Every row gives one point. The ring and each string are closed loops that go straight from each point to the next, and from the last back to the first. Before rounding, they use only three directions, however many columns there are. Count how often each string passes through the ring. Passing back the other way cancels.
(in the rows, 128 means zero)

Ring, 7 rows:
[[130  76 167]
 [145  94 139]
 [141 139 130]
 [138 167 147]
 [121 176 186]
 [ 91 145 198]
 [ 96  96 188]]
String, 15 rows:
[[109  73 203]
 [121  48 181]
 [180  55 181]
 [157 100 168]
 [ 96 114 134]
 [125  85 115]
 [172  69 142]
 [162  83 169]
 [112 114 161]
 [ 76  90 161]
 [ 83  82 205]
 [106 109 212]
 [119 124 184]
 [ 86 124 172]
 [ 50 102 185]]
Times through: 3
String, 17 rows:
[[140 122 157]
 [ 98 118 138]
 [130  68 135]
 [164  46 176]
 [151  70 190]
 [136 107 181]
 [ 92 109 158]
 [ 89  74 163]
 [139  50 175]
 [166  68 170]
 [193  58 146]
 [168 104 148]
 [127 127 161]
 [113 135 132]
 [138 147 112]
 [161 143 125]
 [161 128 147]]
Times through: 3

Ring, 9 rows:
[[168 147 118 121 221 103]
 [127 132 136 116 166  96]
 [ 91 120 163 115 112 107]
 [ 73 116 188 116  82 133]
 [ 82 119 199 120  84 151]
 [143 129 186 129 133 144]
 [190 138 164 134 179 126]
 [223 151 129 133 239 109]
 [208 154 117 128 249 108]]
String:
[[127 131 169 123 144 134]
 [127 118 176 124 110 105]
 [ 59 101 206 117  36 116]
 [ 30 113 202 111  53 154]
 [ 75 126 179 115 109 148]
 [120 130 163 120 144 126]
 [120 123 161 120 129 105]
 [ 85 131 172 116 127 149]
 [ 48 119 183 111  85 143]
 [ 38 120 191 111  79 158]
 [106 132 170 119 137 143]
 [122 119 172 122 113 105]
 [100 110 194 122  75 114]
 [ 77 110 217 123  52 149]
 [139 121 181 127 118 118]
 [144 132 164 125 154 126]
 [122 138 180 124 149 169]
 [165 137 182 133 157 153]
 [219 135 173 141 177 121]
 [162 142 170 130 175 154]
 [152 137 161 126 168 132]
 [131 141 169 124 166 161]
 [155 138 182 131 157 161]
 [172 126 195 136 129 136]
 [154 123 184 130 125 120]
 [136 126 175 126 131 124]]
Times through: 0

Ring:
[[ 80 112 145  96 145 189 130 146 138 129 140]
 [ 50 143 152  73  94 192 105 108 149 138 131]
 [ 57 169 145  67  58 165  93  84 153 150 109]
 [119 157 125 108  89 124 117 118 125 144  97]
 [162 121 117 151 151 120 150 171  92 125 111]
 [173  83 118 163 208 137 173 209  90 114 130]
 [150  78 125 145 209 157 168 203 109 117 139]]
String, 28 rows:
[[131 115 130 136 154 152 144 167 101 121 127]
 [162  97 115 138 183 128 160 184 118 130 117]
 [195  66 111 174 237 129 188 230  90 113 131]
 [186  57 117 178 249 147 191 239  83 105 144]
 [179  57 115 157 245 143 187 227 111 117 138]
 [155  79 117 129 207 141 167 194 134 131 126]
 [122  73 135 128 210 183 163 197 122 117 151]
 [ 79  98 152 114 166 207 139 166 117 114 157]
 [ 60 104 156  95 153 216 130 151 135 121 156]
 [ 76 108 143  81 148 188 130 141 161 138 136]
 [ 72 117 143  75 134 184 123 131 164 142 131]
 [ 40 131 157  68 109 208 109 115 156 136 141]
 [102 118 131  88 138 156 131 138 158 145 118]
 [105 123 133 102 135 157 131 142 137 137 121]
 [ 90 115 136  82 141 168 129 137 162 144 125]
 [ 54 114 154  80 136 209 121 135 150 131 147]
 [ 49 112 162  99 140 225 124 146 121 115 161]
 [ 93 111 144 115 150 185 135 157 118 121 142]
 [122 112 129 116 154 153 142 159 128 132 124]
 [150  93 117 121 185 135 158 178 139 137 118]
 [182  62 110 148 237 132 184 218 124 126 128]
 [161  92 114 131 190 128 162 184 130 134 116]
 [166  91 115 142 194 130 165 191 116 128 120]
 [200  75 103 160 223 111 183 215 109 126 116]
 [158 102 117 139 177 130 158 181 113 128 118]
 [139 112 128 143 160 148 148 174  96 119 127]
 [145 109 131 163 167 154 154 187  70 107 135]
 [151 105 127 160 174 147 157 189  79 111 131]]
Times through: 1

Ring:
[[110  97 205 147 153 128 108  68 106  82 109 134 110 117]
 [ 89  94 186 127 160 132 115  80 126 129 125 160 111 148]
 [ 92 109 124 103 119 133 156 155 150 180 160 169 119 174]
 [113 129  87 115  86 127 200 204 154 175 170 159 129 171]
 [130 136  94 138  81 122 211 201 143 141 159 144 132 153]
 [145 132 131 157  87 120 186 167 118  89 136 118 127 118]
 [143 116 179 160 110 123 139 113  99  57 114 106 117  96]]
String, 27 rows:
[[120 144  93 172 111 114 248 186 153 138 150 168 142 171]
 [160 142 101 148  52 120 204 211 122  97 151 107 130 115]
 [166 129 126 127  42 127 155 196 105  83 147  84 119  91]
 [169 133 136 152  57 122 168 179 101  61 134  85 122  87]
 [167 132 158 175  81 118 168 147  95  38 118  89 124  83]
 [158 119 159 138  71 127 134 152  96  63 129  86 115  84]
 [127 115 159 146 114 125 150 128 117  96 129 128 119 123]
 [119 112 182 167 144 122 149  93 113  80 113 138 120 124]
 [129 101 231 181 159 122 108  42  86  27  86 113 111  88]
 [136  95 232 155 137 128  80  53  79  30  93  95 104  74]
 [132 104 182 129 107 131 108 112 101  82 124 108 109 100]
 [108 108 169 143 140 127 143 106 124 112 126 148 118 139]
 [ 81  96 200 156 191 126 130  51 128 115 110 175 116 155]
 [ 60  78 231 145 223 131  93   7 126 123 102 188 108 161]
 [100  91 186 110 137 136  95  93 118 125 130 141 106 132]
 [125 107 153 108  92 134 120 146 117 119 143 119 111 120]
 [100 108 152 127 133 129 148 124 135 140 139 158 118 154]
 [119 108 142 102  92 134 128 155 125 136 150 128 113 132]
 [105 107 128  90  97 137 135 164 139 168 161 147 114 154]
 [ 63 109 102  97 142 133 182 162 177 230 173 211 125 218]
 [ 73 117 111 128 151 127 199 149 170 198 158 205 130 207]
 [100 118 124 130 124 127 180 153 147 158 151 168 125 169]
 [ 84 130  77 124 122 125 229 194 178 212 174 202 136 212]
 [110 139  52 109  72 127 233 243 171 206 188 172 136 193]
 [147 128  97 100  39 132 165 221 127 135 168 107 120 123]
 [127 123 121 127  88 127 172 175 132 130 151 134 123 139]
 [113 130 113 150 115 121 207 166 146 141 148 162 132 164]]
Times through: 3

Ring (9 x 14):
[[116  96 138 182 145  69  78 163 126  99 164 136 146 111]
 [ 87 109 151 187 125  58  77 170  74  91 153 151 133 125]
 [ 69 125 169 170 100  78  82 162  43  91 139 150 103 145]
 [ 79 138 191 130  80 129  89 137  56  96 137 127  65 168]
 [100 140 195 103  80 166  95 118  91 106 139 106  49 174]
 [130 124 169  93 103 194 106 103 148 129 135  90  62 153]
 [142 107 141 112 129 179 108 110 173 138 135  95  94 127]
 [144  94 128 142 148 137  98 129 177 129 149 108 127 109]
 [133  92 131 168 152  92  84 151 156 110 162 124 144 107]]
String (27 x 14):
[[119 105 139 147 131 127  97 136 134 122 140 120 116 120]
 [ 94 103 115 164 132 122 111 141 100 139 106 141 128 104]
 [125 107 154 147 130 113  85 141 139 106 160 116 114 130]
 [151  93 156 165 153  75  64 156 178  84 201 111 140 122]
 [146  86 151 191 164  36  53 175 170  72 213 124 163 113]
 [ 92  92 116 207 149  49  86 175  91 109 140 160 165  94]
 [ 78 103 120 189 131  80  99 162  70 121 116 159 142 104]
 [ 81 104 148 207 131  29  70 184  65  82 160 161 149 118]
 [ 61 110 135 199 120  56  90 174  38 105 122 169 138 115]
 [ 83 114 138 162 116 111 102 146  75 122 116 143 113 123]
 [103 121 179 148 107  99  77 149  96  87 164 124  96 151]
 [ 77 135 202 156  86  76  67 161  47  67 167 137  83 170]
 [ 55 142 195 154  74  91  81 156  15  82 138 148  74 169]
 [ 45 137 164 153  79 117 105 146   7 114  97 155  79 150]
 [ 69 154 219 115  57 137  84 133  34  83 142 123  37 194]
 [103 157 244  86  56 158  72 120  83  70 176  92  18 213]
 [ 87 150 207  92  62 180  99 112  68 106 129 106  29 188]
 [ 84 128 156 124  93 163 113 122  76 132 103 126  75 144]
 [105 121 160 129 107 146 100 128 106 119 131 118  86 142]
 [135 130 195  91  96 177  89 110 148 104 164  84  54 171]
 [146 128 194  83 100 188  90 103 167 108 166  76  52 170]
 [170 126 192  57 103 227  98  83 208 121 167  55  40 172]
 [137 112 134  93 120 217 126  92 169 160 108  91  78 127]
 [124 106 122 120 128 184 122 109 149 156 105 109 101 114]
 [141  99 119 120 140 182 118 109 177 154 119 102 109 109]
 [111 103 120 145 132 145 113 128 127 143 112 126 118 109]
 [120 109 148 140 126 131  95 133 134 118 144 116 107 128]]
Times through: 3

Ring:
[[114  93 126 149 141 160 131 171 152 126 180 207 140 103]
 [149  80 139 136 131 137 128 167 147  98 113 230 114 115]
 [168 100 143 111 119 108 126 142 131  89  63 198  94 130]
 [165 133 141  96 114  96 122 121 115 102  58 145  91 137]
 [137 168 129  93 118 104 120 106 105 134 105  85 108 135]
 [ 94 191 110  96 126 120 128  95 106 166 170  47 134 125]
 [ 79 174 104 111 134 138 133 110 119 169 203  76 148 114]
 [ 92 125 114 139 141 158 133 149 141 149 206 155 149 103]]
String, 28 rows:
[[197 105 155  97 110  87 119 134 120  73  10 191  72 142]
 [180 108 152 113 117 108 115 148 124  91  55 182  89 134]
 [143 124 136 120 126 126 121 144 127 119 117 157 113 123]
 [140 151 129  94 118 103 126 110 113 122  94 115 105 133]
 [136 134 132 117 126 125 122 137 124 126 126 140 116 123]
 [143 156 136 106 120 114 115 124 111 132 111 102 109 131]
 [131 185 128  92 118 105 116 102 100 146 118  57 112 135]
 [123 152 129 118 128 131 118 133 119 143 151 109 125 122]
 [117 156 123 111 127 126 124 122 118 143 149 104 125 123]
 [112 170 116  94 123 112 131 100 110 145 137  83 122 128]
 [104 173 113  98 126 118 130 102 111 152 153  77 128 125]
 [110 144 122 124 132 139 125 136 126 146 170 123 134 115]
 [ 80 171 108 120 136 145 129 120 121 172 213  78 150 112]
 [ 56 183  96 121 141 154 134 113 122 189 249  59 165 106]
 [101 132 120 137 138 154 126 150 136 150 196 141 144 107]
 [105 141 118 121 133 138 131 131 129 144 170 130 135 114]
 [120 135 124 117 129 130 128 132 127 133 146 139 125 119]
 [109 136 117 117 132 133 133 128 129 137 159 138 131 116]
 [101 117 115 131 138 148 137 144 142 136 180 169 141 107]
 [113 117 119 123 133 137 136 138 138 127 154 169 131 113]
 [123 125 123 116 129 128 132 133 131 124 135 158 122 119]
 [133  90 135 145 136 150 125 172 148 115 150 211 127 109]
 [142  77 141 152 136 154 123 184 152 108 144 232 124 108]
 [133 125 128 112 126 120 130 131 128 118 117 157 115 123]
 [149 111 133 108 122 112 131 133 130 101  86 181 104 127]
 [185  81 148 106 116  99 130 144 135  68  27 232  81 133]
 [193  75 155 116 117 105 122 158 137  67  29 239  81 132]
 [186  98 150 104 114  97 122 140 127  77  30 202  81 136]]
Times through: 1

Ring:
[[157 129 108 127 143 179 106  85 110 143 148 125 131  96]
 [142 114 122  83 148 157  94 129 139 143 139 125 159 147]
 [126 110 139  68 149 124  93 167 160 137 124 116 165 186]
 [113 118 151  88 148  94 104 183 167 129 110 103 149 200]
 [109 128 156 117 142  77 116 181 165 120  99  92 131 192]
 [118 125 147 120 132  87 118 162 158 116  96  96 136 164]
 [129 120 137 114 126 105 115 143 151 116 100 103 147 141]
 [151 121 115 123 122 148 113  97 126 123 117 117 146  91]
 [162 132 104 149 127 173 117  67 104 131 133 120 125  63]
 [165 138 100 160 134 184 118  58  95 137 144 122 113  59]]
String, 27 rows:
[[135 137 130 142 144 131 117 123 128 133 127 106 115 134]
 [134 115 131  88 141 133 100 143 148 133 122 116 158 154]
 [120  87 144   7 148 117  75 199 187 137 117 124 211 220]
 [106 105 158  48 154  88  90 212 186 133 110 107 174 236]
 [116 147 149 162 150  94 127 153 139 127 114  90  93 168]
 [127 136 138 140 142 114 119 138 138 127 117 101 117 147]
 [122 112 143  81 139 105 102 169 165 126 108 108 162 179]
 [102 117 163  88 140  63 110 204 183 116  89  92 152 215]
 [100 129 165 122 137  53 122 196 174 111  84  84 128 203]
 [118 148 147 175 138  87 135 143 137 117 103  86  92 147]
 [133 131 132 134 137 121 117 129 136 126 116 105 126 134]
 [132 110 134  85 129 117 104 147 157 122 106 112 167 149]
 [136 121 129 112 133 127 110 130 142 125 114 111 145 133]
 [137 142 128 166 134 124 128 109 122 123 116 100 104 110]
 [147 136 120 161 122 134 127  92 119 118 112 105 117  84]
 [159 101 108  79 113 162  99  95 136 122 115 129 186  85]
 [156 100 110  71 121 164  94 104 138 128 122 131 187 101]
 [144 129 121 132 135 143 114 108 126 129 124 113 130 112]
 [155 159 111 211 136 158 138  61  88 130 135 104  72  61]
 [175 154  91 205 132 198 131  24  71 137 151 119  83  21]
 [176 137  90 161 133 207 115  37  83 142 154 129 115  37]
 [162 111 103  88 134 186  94  89 122 140 142 135 167  94]
 [145 132 121 137 139 147 114 106 122 133 130 113 124 113]
 [151 156 114 193 147 161 129  76  94 139 144 107  78  86]
 [159 124 106 110 150 189  98  90 112 150 156 131 140 106]
 [150 111 114  74 150 175  88 119 133 149 149 133 165 138]
 [138 141 126 147 153 145 115 116 120 141 139 110 107 133]]
Times through: 0

Ring (7 x 14):
[[125 127  79 164 121 150 152  96 171 131 134 117 211  55]
 [166 126 152 148 145 144 151 124 162 166 102 166 140  94]
 [162 122 191 125 147 129 133 150 132 165 101 180  68 137]
 [103 124 165 106 120 129  94 167 125 122 121 124  42 106]
 [ 84 120 137 108 109 120  97 156 110 103 144 111  59 119]
 [106 109  93 137 115  97 150 104  75 103 183 140 136 190]
 [116 113  75 154 117 112 162  88 103 111 175 136 185 154]]
String (27 x 14):
[[127 109  59 166 120 103 184  68  90 113 189 149 215 182]
 [145 106  96 155 131  94 184  82  75 127 179 176 172 217]
 [121 119 107 143 122 124 144 112 122 123 149 136 148 126]
 [ 91 126  72 148 106 145 128 110 157 106 148  91 181  52]
 [ 94 124  31 169 104 144 152  79 159 101 165  88 246  52]
 [137 117  63 173 124 127 180  72 133 128 162 141 234 122]
 [148 117 112 154 134 121 166  99 122 141 145 162 168 146]
 [152 120 114 157 135 131 164 101 140 147 133 158 175 121]
 [171 119 135 156 145 129 172 103 136 162 125 180 163 139]
 [157 119 144 144 140 124 156 118 125 152 127 172 130 145]
 [131 129 136 139 129 151 125 135 170 143 108 129 130  57]
 [194 126 210 134 162 142 146 148 157 192  76 201  82 120]
 [209 119 236 125 170 119 154 152 118 198  85 233  43 190]
 [193 116 225 121 163 112 150 151 104 184  99 223  40 201]
 [190 120 246 111 164 120 132 171 116 188  82 218   9 179]
 [124 130 162 122 128 148 107 157 161 142 101 129  81  66]
 [133 123 150 130 131 131 129 138 134 140 121 147 100 114]
 [151 120 164 131 140 123 140 136 122 151 120 170  93 144]
 [136 127 153 132 132 144 124 142 157 147 107 141 106  81]
 [151 131 162 138 139 156 128 142 178 162  90 147 116  58]
 [198 126 175 154 160 146 166 121 168 191  86 196 142 107]
 [178 121 144 156 149 133 170 107 145 169 115 183 160 130]
 [146 121 123 150 134 131 155 111 138 145 130 155 156 118]
 [102 133  81 153 112 164 124 115 191 121 123  89 191   7]
 [120 123 109 143 122 135 137 118 141 127 137 128 149  96]
 [103 126  84 148 112 145 131 112 158 115 141 103 175  59]
 [ 91 122  27 169 102 140 154  77 151  97 172  88 246  63]]
Times through: 3

Ring (10 x 14):
[[102 104 137 158 125  71 143  97 149 132 157 133 161  84]
 [110 117 123 186 120  66 132  90 133 135 131 135 177 119]
 [125 131 109 192 119  77 120  91 114 136 101 132 180 158]
 [142 141 103 172 124  98 114  98 100 135  81 123 171 181]
 [157 142 105 126 137 126 117 115  94 138  78 109 155 180]
 [162 133 116  83 150 141 128 130 100 143  98  96 143 150]
 [158 122 126  61 157 142 137 137 111 145 120  92 137 120]
 [141 107 141  54 157 132 149 136 131 143 152  96 130  80]
 [119  98 150  78 147 111 154 124 150 136 171 111 130  58]
 [107  97 149 111 136  92 152 112 155 132 173 122 139  60]]
String (29 x 14):
[[ 93  85 147 157 135  47 157 102 163 148 194 127 185  33]
 [ 89 105 150 140 112  93 143  91 164 105 158 147 110  86]
 [105 111 142 129 121 101 140 100 150 115 146 135 120  99]
 [ 94 104 152 122 118 102 145  98 162 108 160 141 106  82]
 [ 93 100 157 107 122 106 150 103 167 108 170 138  99  68]
 [109 108 148 100 128 116 144 109 151 114 152 129 106  89]
 [126 108 139  97 143 109 145 120 137 137 151 112 140  86]
 [118 118 142  94 125 132 137 109 142 108 132 128  94 115]
 [136 108 148  42 151 145 149 135 138 129 152 102 103  81]
 [165 108 138  14 177 151 151 156 117 158 148  74 136  77]
 [143 126 134  64 141 153 134 126 122 120 116 109 100 130]
 [135 123 127 109 136 120 132 115 123 130 119 115 134 128]
 [158 126 117  92 153 125 132 130 104 151 112  95 160 132]
 [134 124 125 116 135 116 132 113 122 131 118 116 140 130]
 [157 127 115 105 151 118 130 126 103 152 109  97 167 137]
 [171 132 108  95 158 126 127 133  90 160  97  88 175 149]
 [198 141  97  69 173 145 123 149  68 174  78  68 185 168]
 [155 139 120  77 138 158 123 123 105 122  89 108 107 167]
 [132 128 129 103 129 133 129 111 124 117 112 121 113 140]
 [145 121 125  94 146 123 135 124 117 141 122 104 145 122]
 [154 115 127  74 161 123 142 137 114 157 134  89 160 101]
 [132 119 133  98 137 123 137 117 128 128 129 115 127 115]
 [122 121 136 105 126 127 134 109 135 113 126 127 107 124]
 [134 109 132 102 149 104 144 123 129 148 146 105 159  90]
 [125  89 148  81 160  92 161 132 147 159 187  98 167  34]
 [101  78 162  90 150  81 168 123 169 145 211 113 151   7]
 [105  81 152 118 150  63 163 118 161 156 202 112 180  18]
 [116 102 138 130 139  81 147 111 143 144 161 117 166  74]
 [110  93 139 143 144  60 153 111 148 156 179 116 190  50]]
Times through: 2
String, 26 rows:
[[156 124 118  96 153 121 133 129 106 152 114  96 163 129]
 [182 121 115  53 180 133 139 154  91 178 120  67 185 113]
 [178 116 126  25 181 148 145 158 101 169 131  67 158  98]
 [140 119 139  55 144 151 139 129 129 122 129 107  99 113]
 [126 121 137  95 130 132 135 113 134 115 126 123 106 122]
 [138 110 135  86 151 114 145 127 128 146 146 102 149  89]
 [143  92 142  62 172 102 160 144 133 170 179  83 176  40]
 [129 102 140  90 151 105 150 126 138 146 161 105 152  71]
 [123 111 137 108 137 108 142 114 137 131 145 118 136  96]
 [110 110 144 110 127 112 142 107 148 116 147 129 114  95]
 [123 111 133 122 137  98 140 112 134 137 143 117 152  98]
 [109  92 140 142 143  60 153 111 150 154 180 117 187  49]
 [ 91  90 143 174 129  43 152  96 160 145 185 133 187  47]
 [ 91 114 140 164 106  87 135  84 155 104 141 152 119 112]
 [116 122 131 137 120 107 131  99 135 117 123 133 127 128]
 [121 117 122 165 129  77 133 100 127 141 129 125 176 118]
 [125 120 112 192 130  59 129  97 118 153 123 123 207 126]
 [124 131  98 237 118  44 117  82 108 151  98 133 224 162]
 [116 141 113 188 102  98 113  81 120 107  85 148 135 184]
 [125 133 121 148 117 111 122  96 122 116 101 133 130 159]
 [138 126 117 140 136 100 128 110 114 142 112 115 166 138]
 [161 139  94 161 142  93 117 113  86 161  82 103 206 174]
 [169 140  94 146 149 102 118 120  81 165  81  96 205 173]
 [181 152  89 127 148 128 110 123  70 157  57  93 184 203]
 [158 149 110 102 131 153 114 116  95 120  68 113 116 195]
 [140 131 123 105 132 133 126 113 116 123 103 117 121 150]]
Times through: 4

Ring:
[[125  86 137 136 169  62  70 170  55 140  98 148 118 150]
 [136  90 149 130 172  85  97 200  65 120  80 175 114 116]
 [119 113 161 118 151 134 129 215  93 105  80 179 121  79]
 [ 83 141 162 108 118 173 142 198 120 109 102 154 135  70]
 [ 72 163 164 101  98 183 142 162 124 118 117 122 151  90]
 [ 87 178 167  97  92 170 132 115 106 130 123  87 168 133]
 [108 173 164 101 101 136 112  85  81 142 123  70 172 173]
 [115 143 149 115 124  93  82  90  60 153 123  79 158 192]
 [116  99 134 133 155  62  62 137  53 153 113 119 129 175]]
String (27 x 14):
[[149 141 186 102 144 163 164 208  94  84  61 180 137  69]
 [ 90 138 169 106 124 186 158 225 127  94  88 177 129  43]
 [ 39 124 140 119 113 165 118 207 134 126 126 151 123  67]
 [ 79 134 151 114 120 146 116 171 106 127 115 133 136 104]
 [ 22 132 135 118 101 169 112 189 139 136 141 132 128  77]
 [ 30 176 158  97  74 213 147 162 151 123 139 109 154  74]
 [ 99 202 184  84  81 200 161 113 114 114 113  87 179 118]
 [141 195 189  86 100 167 152  96  84 115  97  85 182 149]
 [ 93 150 156 109 113 140 114 134  94 134 118 106 152 135]
 [ 33 144 134 116  94 146  93 133 117 154 153  91 145 131]
 [ 88 179 158 101  90 141 105  72  88 151 138  55 176 180]
 [169 200 186  88 105 119 119  26  44 139 106  39 199 226]
 [185 187 184  93 118  99 110  29  31 140  98  46 194 235]
 [128 152 151 113 121  81  74  58  47 161 126  56 169 223]
 [ 70 115 122 131 126  77  51 109  72 172 146  84 139 187]
 [ 85 117 137 125 132 103  83 148  83 147 123 118 134 144]
 [146 128 158 117 147  86  93 122  51 136  96 113 147 173]
 [175 113 156 123 167  52  78 116  26 139  85 117 143 196]
 [141  73 130 143 182  27  47 151  32 152  98 139 117 183]
 [ 64  70 113 146 157  70  53 193  82 155 126 151 103 128]
 [ 82 103 135 129 142 103  85 178  88 140 116 141 121 122]
 [154 123 165 116 155  99 111 156  59 119  80 142 139 141]
 [184  98 167 123 185  78 111 191  44 106  55 180 123 127]
 [171  89 164 126 187  89 117 220  57 100  53 200 112 100]
 [ 93  82 140 133 163 113 104 240  97 116  90 195 101  71]
 [ 69 107 137 126 135 125  98 196 105 132 116 152 119  97]
 [122 127 163 114 141 132 125 182  87 113  88 153 134 104]]
Times through: 2
String:
[[133 211 187  82  84 165 142  54  80 130 114  49 197 181]
 [ 65 157 145 110  97 139  98 108 100 151 142  78 158 154]
 [ 62 131 136 120 115 124  89 142  99 149 136 106 139 137]
 [ 86 131 144 118 123 118  94 141  88 143 123 111 141 141]
 [ 59 123 128 126 117 103  69 125  89 163 145  92 139 161]
 [125 134 141 122 132  59  56  63  39 169 129  61 160 231]
 [ 76 102 119 136 137  63  44 120  66 172 141  95 131 186]
 [ 69 104 127 132 135  94  70 157  86 153 131 122 125 142]
 [131 118 150 122 149  86  88 139  58 137 100 123 138 161]
 [102 118 146 122 139 107  94 158  80 136 110 130 133 135]
 [ 52  77 113 143 148  84  58 194  93 155 132 148 105 120]
 [ 71  66 116 146 163  72  59 208  83 148 118 165  98 116]
 [ 86 103 137 128 144 106  89 182  89 136 112 146 121 117]
 [116 114 151 122 147 108 103 174  78 126  97 147 129 122]
 [ 69  92 132 132 145 112  90 209 101 134 114 163 110  94]
 [143  88 162 125 178 115 128 249  82  94  58 214 105  64]
 [172 118 184 110 168 136 155 226  78  81  45 202 125  70]
 [ 91 111 157 118 144 156 138 242 116 100  86 194 113  46]
 [ 54 114 142 121 126 155 118 219 126 121 115 165 117  64]
 [ 86 127 148 118 128 132 108 170  98 130 113 135 134 112]
 [ 47 119 135 123 118 143 102 187 119 137 130 138 125  93]
 [ 27 151 150 107  91 201 140 196 151 120 132 137 136  55]
 [ 74 189 177  89  82 214 166 153 134 108 115 113 164  81]
 [129 180 183  92 107 167 149 123  91 112  96 105 169 129]
 [103 148 160 108 119 139 118 141  91 128 110 115 150 130]
 [142 187 185  90 106 155 142  95  78 119  98  86 178 156]]
Times through: 0
